Each row is a point. To make a cloud, some directions were put in groups of two or more. Within a group, all points are equally far from the middle, so they leave a hole (a ring in 2 directions, a hollow ball in 3). The other directions are filled evenly. Then the cloud was stretched, turned, moved and blurred a little. Count the holes, and give their numbers of directions, smallest first.

Cloud (13 x 2):
[[-3.0  3.9]
 [ 0.0  2.9]
 [ 1.2 -2.4]
 [-1.1 -1.9]
 [-2.9 -0.3]
 [ 0.5  2.5]
 [-3.1  1.1]
 [ 0.8 -2.7]
 [ 6.2 -0.8]
 [ 3.7 -5.5]
 [ 3.2 -2.4]
 [ 0.0  0.3]
 [ 3.5 -1.8]]
Holes: 0

Cloud, 29 rows:
[[ 1.1  5.7  0.8 -0.2]
 [-0.8 -2.6 -1.4 -4.5]
 [-2.1  1.6 -0.4  2.6]
 [-1.4  2.4 -3.7  1.9]
 [-0.9  0.1  4.1 -0.6]
 [ 0.5  4.8  1.1  1.1]
 [-1.8  1.5  3.2 -4.4]
 [-0.2  5.2 -2.4 -0.3]
 [-3.0  0.6  1.7 -0.8]
 [ 0.9 -4.7 -1.6 -0.6]
 [-0.7  1.6 -2.7  4.2]
 [-3.3 -2.6  0.0 -0.9]
 [-1.6 -2.9  1.0 -4.6]
 [-0.2 -3.5  2.8 -3.9]
 [ 4.9  0.2  0.0 -3.1]
 [ 3.9 -0.7 -3.4  2.1]
 [ 3.1  3.4 -0.2  3.2]
 [-0.8  2.5  3.9 -4.1]
 [-0.9  1.0 -1.6  4.4]
 [ 4.6  3.7  2.2 -2.0]
 [-2.8 -2.9  1.4 -1.5]
 [ 0.8  3.2 -4.6 -1.2]
 [ 0.3  3.7  2.2 -5.9]
 [-2.0 -3.2  1.2  1.4]
 [ 2.6  3.3  0.3 -6.1]
 [ 3.2  1.1  3.5  0.7]
 [-2.0  1.6 -1.1  3.0]
 [ 2.5  3.0 -2.5 -4.4]
 [ 0.2  0.1 -4.4 -2.4]]
Holes: 1 (4)
